Each point is reached from the start by the listed moves, each made once or not at all, plus a little noise. Say if it took an odd or an even number of moves. Then give how often each move was made.
In the rows, zero is written as 128.

Moves:
(1): [176 130 112 133]
(2): [137 157 129 125]
Start: [139 154 147 106]
Points:
[145 181 147 107] -> odd (0, 1)
[190 159 132 110] -> odd (1, 0)
[196 186 130 109] -> even (1, 1)

Moves:
(1): [175 124 135 135 131 139 133]
(2): [132 183 109 149 122 131 120]
(3): [118 150 192 145 129 122 141]
(4): [115 108 119 187 156 130 133]
Start: [112 129 139 110 146 153 140]
Points:
[145 105 137 178 180 164 147] -> even (1, 0, 0, 1)
[138 130 201 193 179 157 161] -> odd (1, 0, 1, 1)
[149 202 192 155 145 162 148] -> odd (1, 1, 1, 0)

Moves:
(1): [188 135 140 144 137 127 139 131 112]
(2): [118 190 111 134 119 143 130 119 126]
(3): [109 142 201 124 132 118 147 128 116]
(4): [126 123 128 194 123 127 121 132 124]
(5): [124 129 120 132 216 152 143 137 137]
(6): [120 117 128 132 110 194 131 141 129]
Start: [118 118 137 145  94 102  92  92 129]
Points:
[116 115 139 145  89  98  93  92 135] -> even (0, 0, 0, 0, 0, 0)
[111 111 128 215 181 124  97 108 135] -> even (0, 0, 0, 1, 1, 0)
[ 86 119 202 151 170 184 130 114 132] -> odd (0, 0, 1, 0, 1, 1)
[161 168 125 236  67 182  94 104 106] -> even (1, 1, 0, 1, 0, 1)

Moves:
(1): [184 114 131 119 129 133 134 118 128 138]
(2): [145 179 131 135 126 131 121 140 129 139]
(3): [119 126 192 125 134 123 137 125 149 127]
(4): [136 124 129 166 137 130 123 128 131 134]
(5): [121 126 127 116 168 126 122 135 123 124]
(6): [130 123 133 133 135 180 141 117 111 130]
(7): [125 130 123 125 139 125 184 140 146 134]
(8): [135 114 133 125 124 137 110 180 123 117]
(9): [126 127 118 125 135 146 112 127 173 127]
Start: [151 123 141 115 125 141 115 112 117 113]
Points:
[219 136 221 141 182 200 107 154 116 129] -> odd (1, 1, 1, 1, 1, 1, 0, 1, 0)
[153 150 202 102 189 213 146 173 180 122] -> odd (0, 1, 1, 0, 1, 1, 1, 1, 1)
[205 101 206 137 151 161 108  97 185 126] -> even (1, 0, 1, 1, 0, 0, 0, 0, 1)
[209 104 211 137 143 147 126  94 144 130] -> odd (1, 0, 1, 1, 0, 0, 0, 0, 0)
[205 139 207  98 189 211 116 104 162 128] -> even (1, 1, 1, 0, 1, 1, 0, 0, 1)

Moves:
(1): [184 130 132 112  97 128 128 149 133 137 140 133 110 104]
(2): [109 196 156 126 134 146 138 139 125 150 129 120 168 135]
(3): [137 110 182 132 121 124 140 124  96 119 120 113 125 123]
(4): [128 151 136 170 113 129 136 122 146 105 163 127 101 130]
(5): [150 135 134 125 177  82 156  95 136 140 147 156 143 137]
(6): [145 112 139 100 172 201 131  98 127 130 136 114 115 131]
(7): [115 118 132 115 121 127 180 133 144 146 101 136 131 110]
(8): [113 135 119 125 154 131 122 168 111 114 123 124 105 129]
(9): [119 128 159 107 118 139 105 137 169 106 111 125 119 152]
(10): [128  95 145 140 151 129 125 159 146 197 138 118 150 134]
(11): [110 143 135 106 124 114 128 136 124 124 171  96 134 103]
(12): [117 131 131 124 108 131 111 115 127 132 138 180 123  96]
Start: [115 161 100  96 142 132 147 133 152 108 124 134 107 126]
Points:
[143 243 188  69 118 243 129 124 211 103 175 165  71 106] -> even (1, 1, 0, 1, 0, 1, 0, 0, 1, 0, 0, 1)
[ 93 133 167  90 180 116 146 208 116 149 159  72 105 102] -> even (0, 0, 1, 0, 0, 0, 0, 1, 0, 1, 1, 0)
[127 169 132 144 176  89 165 117 193 171 194 203 115 112] -> even (0, 0, 0, 1, 1, 0, 0, 0, 0, 1, 0, 1)
[ 95 241 193  17 206 183 155  88 192 125 188 159 140 113] -> even (0, 1, 0, 0, 1, 1, 0, 0, 1, 0, 1, 1)

Moves:
(1): [155 101 119 116  96 145 129 135 132 119 122 147 139 108 111 131 110 139]
(2): [154 188 131 134 122 133 150 124 115 126 113 139 137 138 126 135 116 137]
(3): [141 119 203 118 146 123 136 133 111 128 134 115 122 118 125 135 120 114]
(4): [127 129 131 165 126 138 121 107 108 116 144 142 121 122 120 126 117 128]
(5): [142 117 124 120 173 150 149 128 110 157 151 116 135 126 108 127 137 134]
(6): [119 138 132 115 107 172 118 126 110 130 137 115 125 131 137 119 124 123]
(7): [135 122 136 147  99 125 183 124 150 137 140 105 118 143 125 144 135 139]
(8): [124 124 125 170 124 130 146 176 127 147  94 137 130 123 142 101 124 124]
(9): [124 140 138 136 143 142 112 125 165 111 129 136 127 121 124 128 115 160]
(10): [136 133 137 127 117 123 122 112 142 169 123 128 124 119 118 115 119 118]
(11): [138 150 130 129 102 132 126 147 134 129 201 145 142 139 123 118 131 123]
(12): [107 125 135 120 140 130 137 118 119 137 126 163 142 136 123 125 133 130]
(13): [127 127 123 135 127 130 132 128 141 127 130 115 172 127 122 127 119 124]
(14): [141 115 127 143 132 118 108 131 123 124 111 107 138 198 123  91 120 130]
(15): [143 122 122 146 121 146 127 117 131 138 119 149 154 119 189 146 143 128]
(16): [116 148 135 127 147 144 107 154 128 142 128 136 120 147 114 182 114 116]
(17): [142 140 136 129 112 131 105 125 129 125 106 133 125 109 102 130 185 112]
(18): [119 115 137 132 109 114 123 141 101 137 133 115 125 122 144 150 130 164]
Start: [127 122 114  86 136 116 136 100 141  99 103 151 125 117 125 137 139 117]
Points:
[155 184 158 195  94 188 198 124 120 181 172 150 199 199  97  80  95 188] -> odd (0, 1, 0, 1, 1, 1, 1, 1, 1, 1, 1, 1, 1, 1, 0, 0, 0, 1)
[173 119 209 114 178 182 105 114 145 150 195 194 201 172  29 134  65 124] -> odd (1, 0, 1, 1, 1, 0, 0, 0, 1, 1, 1, 1, 1, 1, 0, 1, 0, 0)
[196  93 206 144  96 142 134  84 162  62  92 139 119 140  59 126 145 143] -> odd (1, 0, 1, 1, 0, 0, 1, 0, 1, 0, 0, 0, 0, 1, 0, 0, 1, 0)
[179 100 127 181  26 176 146 113 149 141  59 130 166 146  73  69 139 101] -> odd (1, 0, 0, 1, 0, 1, 1, 1, 0, 1, 0, 0, 1, 1, 0, 0, 1, 0)
[152 101 140 134   7 161 157 172 112 131 123 167 158 174 103  94 179 149] -> odd (1, 0, 0, 0, 0, 1, 1, 1, 0, 0, 1, 1, 0, 1, 0, 0, 1, 1)

Moves:
(1): [170 117 132 123 140 133 145 163 156 136 113 100 119 137 151 130 131 126
 104 136 120 114 138 130 143]
(2): [157 154 126 145 112 148 107 143 127  98 145 119 151 124 144 138 136 151
 121 151 146 137 126 124 123]
(3): [125 126 147 121 141 144 113 119 136 131 136 138 122 149 139 123 119 130
 128 111 125 154 114 122 118]
(4): [112 103 146 102 146 100 120 103 149 114 122 116 132 142 114 160 109 124
  99 113 135 132 139 123 125]
(5): [142 114 115 107  95 129 142 105 121 139 119 138 134 115 108 122 150 125
 138 148  82 149 111 119 128]
(6): [125 135 101 142 114 128 106 110 125 141 122 139 110 148 144 119 136 125
 111 149 109 115 132 145 124]
(7): [136 141 117 141 160 126 153 158 112 102 122 151 128 132 105 142 129 143
 140 104 110 121 105 102 125]
(8): [127 137 140 104 129 140 150 155 148 127 117 131 135 150 166 143 126 126
 123 116 134 129 107 124 109]
(9): [ 99 132 141 143 129 136 138 135 139 127 102  95 125 118 120 132 150 137
 141 125 102 141 151 131 113]
(10): [ 94 116 105 138 119 120 131 117 135 138 112 145 102 129 120 120 140 140
 107 109 136 105 130 131 139]
(11): [111 100  98 136 143 135 142 139 137 159 122 106 139 127 116 114  87 151
 129 128 177 135 122 109 111]
(12): [112 144 131 111 110 129 135 116 148 116 134 141 148 132 118 154 114 138
 106 124 113 103 134 106 133]
(13): [133 124 131 124 135 102 121 124 140 131 134 120 134 143 124 126 126 149
 138 131 139 130 131 127 132]
(14): [144 130 124 124 128 139 119 107 127 132 117 112 131 136 146 122 137 138
 129 127 136 128 128 103 117]
(15): [127 125 124 148 134 148 146 105 126 114 159  99 108 121 116 137 112 145
 121 121 100 133 103 139 130]
(16): [124 131 138 112 166 136 111 124 135 131 134 123 138 144 123 136 156 138
 132 118 122 116 122 132 120]
(17): [125 119 123 154 121 110 129 137 144 131 130 143 118 156 107 145 125 100
 137 141 136 136 119 119 146]
(18): [135  93 123 154 136 116 134 128 124 143 160 139 133 119 145 109 136 126
 169 129 146 110 145 155 134]
(19): [141 137 156 129 147 118 132  98 144 107 133 147 121 113 126 142 133 143
 141 130 128 119 124 143 143]
(20): [148 117 153 150 115 130 122 165 134 134 124 126 129 111 128 141 118 115
 126 130 136 130 111 122 127]
(21): [135 117 120 124  99 150 111 121 136 121  94 138 120 182 136 116  93 156
 128 124 139 129 132 151 152]
(22): [133 151  98 130 140 135 107 147 119 131 118 139 118 136 101 136 125 133
 144 118 138 137 141 124 117]
(23): [112 118 117 149 127 115 166 126 118 152 150 117 121 155 111 149 106 143
 115 140 148 125 141 127 124]
(24): [128 142 147  85  99 118 117 146 143  90 144 132 105 133 109 108 108 107
 114 116 152 132 144 150  99]
Start: [110 115 145 143 119  88 128 107 123 133 119 152 121 134 139 133 140 126
 130 131 117 114 107 117 120]
Points:
[185 121 102 187  76  99  56 122 154  79 100 249  65 219  89 137 169 174
 174 134 142  87  86 143 122] -> even (0, 1, 0, 0, 1, 1, 1, 0, 0, 1, 0, 0, 0, 1, 0, 1, 1, 1, 1, 1, 1, 1, 0, 1)
[ 88 111  82 153 215  89 182 137 164 140 107 130  51 246 109 225 128 189
  47  74  89  62  86 115  95] -> even (1, 0, 0, 1, 0, 1, 1, 1, 0, 1, 0, 0, 0, 0, 1, 1, 0, 0, 0, 0, 0, 1, 1, 0)
[150  86 131 217 122 146 109 176 170 143  80 128 141 239 215 121  96 239
 174 121 181 137  77  94  69] -> even (0, 1, 1, 0, 0, 1, 1, 1, 1, 0, 1, 0, 1, 1, 0, 0, 0, 1, 0, 1, 1, 0, 0, 0)

Moves:
(1): [118 120 111 112 161 123 135 140 134 132 141 116  97 138 115 130 142 136
 113 137 140 136 129 139 125 138 137]
(2): [133 129 144 125 148 133 126 123 142 135 140 137 136 128 145 138 146 126
 134 131 112 136 131 133 131 107 132]
(3): [152 122 114 131 131 115 116 117 121 124 144 116 125 137 104 125 115 110
  89 126 108 145 129 145 148 128 110]
(4): [126 115 124 108 120 152 119 121 135 129 133 144 111 136 114 159 136 129
 125 115 133 135 142 136 121 138 155]
(5): [127 127 113 108 117 113 120 121 136 143 102 124 118 137 159 123 121 142
 108 120 121 146 125 119 144 140 134]
(6): [137 116 142 135 117 142 131 139 128 131 120 146 109 106 128 116 143 124
 118 131 127 145 124 128 132 140 108]
(7): [123 156 123 120 145 122 117 146 121 133 121 133 133 130 124 128 131 142
 142 147 119 135 133 134 151 133 145]
(8): [139 101 137 124 127 133 128 128 118 119 119  81 130 137 125 119 142 138
 117 109 119 124 163 119 102 126 119]
(9): [141 123 129 140 119 145 123 134 120 119 118 127 100 152 130 126 111 118
 124 132 125 127 139 125 138 114 135]
(10): [130 140 142 108 115 143 143 121 140 120 131 145 146 150 129  98 121 137
 102 102 134 129 132 122 116 156 138]
(11): [136 105 130 137 123 131 126 128 126 145 142 117 131 120 112 144 115 136
 133 130 131 127 128 108 138 119 132]
(12): [116 122 107 172 135 103 140 140 127 121 134 140 113 108 131 120 124 100
 129 129 148 106 148 136 122 129 150]
(13): [ 97  95 108 128 131 134 121 124 114 141 131 140 122 144 158 129 124 138
 130 129 106 154 146 128 117 145 114]
(14): [124 117 122 134 122 134 151 105 154 101 103 124 125 133 136 146 121 127
 112 139 118 107 138 133 131 135 129]
(15): [134 136 122 115 136 111 126 155 144 124  97 113 115 119 152 146  90 117
 123 142 119 130 107 150 145 146 127]
(16): [101 133 143 125 155 141 130 138 138 141 127 123 129 114 116 114 129 150
 127 147 121 108 115 149 119 113 117]
(17): [141 139 132 119 117 123 134 135 116 121 136 129 117 128 130 131 143 126
 122 144 114 128 132 119 116 128 137]
(18): [128 146 123 134 132 130 147 110 127 132 135 121 135 131 128 125 134 142
 125 111 133 110 130 139 146 143 128]
(19): [152 116 128 110 137  97 110 126 143 139  99 140 130 110 115 128 110 122
 111 141 133 145 158 130 123 135 114]
(20): [113 134 122 137 130 121 113 135 134 129 132 125 120 107 121 130 126 105
 138 134 121 128 128 111 138 132 111]
(21): [135 131 119 128 121 110 140 135 138 131  98 136 111 140 121 125 127 127
 146 126 120 137 128 150 111 151 138]
(22): [139 141 122 138 114 156 120 134 156 135 139 116 128 156 122 119 124 149
 117 141 124 125 113 138 130 151 131]
(23): [154 101  95 122 109 123 124 131 165 115 136 129 130 119 106 156 146 146
 133 117 107 108 137 121 108 130 107]
(24): [143 157 112 132 152 124 124 122 126 143 112 124 128 141 133 122 125 136
 126 130 129 139  89 110 100 133 131]
Start: [107 138 121 112 127 139 128 132 115 110 147 134 124 130 125 122 128 144
 122 157 143 131 122 142 132 129 115]
Points:
[158 136  69  69 162 148 123  95 148 103 124 123  28 206 139 172 137 141
  22 179  91 181 123 149 134 137 163] -> odd (1, 1, 1, 1, 1, 0, 0, 0, 1, 0, 0, 0, 0, 1, 0, 0, 1, 0, 0, 0, 0, 0, 0, 1)
[135 127  95 138 109  94 157 164 103 137 104 114  69 114 130 102 158 168
 107 150 122 136 182 139 143 190 156] -> odd (0, 0, 0, 0, 1, 1, 1, 1, 0, 0, 1, 1, 0, 0, 0, 0, 1, 1, 0, 0, 1, 0, 0, 0)
[150 133  66 121 104 155 155 162 226 104 133 158  67 139  69 114 107 168
  46 134 109  99 118 246 122 246 118] -> odd (0, 0, 1, 1, 0, 1, 0, 0, 0, 1, 0, 1, 0, 0, 1, 1, 0, 1, 0, 0, 1, 1, 1, 0)
[116 117  68  42 213  84 119 154 237 116  61  64  86  98 131 171 130 201
  70 198  69 109 180 182 156 170  77] -> even (1, 1, 0, 0, 1, 0, 1, 1, 0, 0, 0, 0, 0, 1, 1, 1, 0, 1, 1, 1, 0, 0, 1, 0)
[107 139  36 100 188 154 116 142 139 111  96 126   7 168 132 168  88 133
  54 194  87 184 118 184 188 218 109] -> even (1, 0, 1, 1, 0, 1, 1, 0, 1, 0, 0, 0, 1, 1, 1, 0, 0, 1, 0, 1, 0, 0, 0, 1)
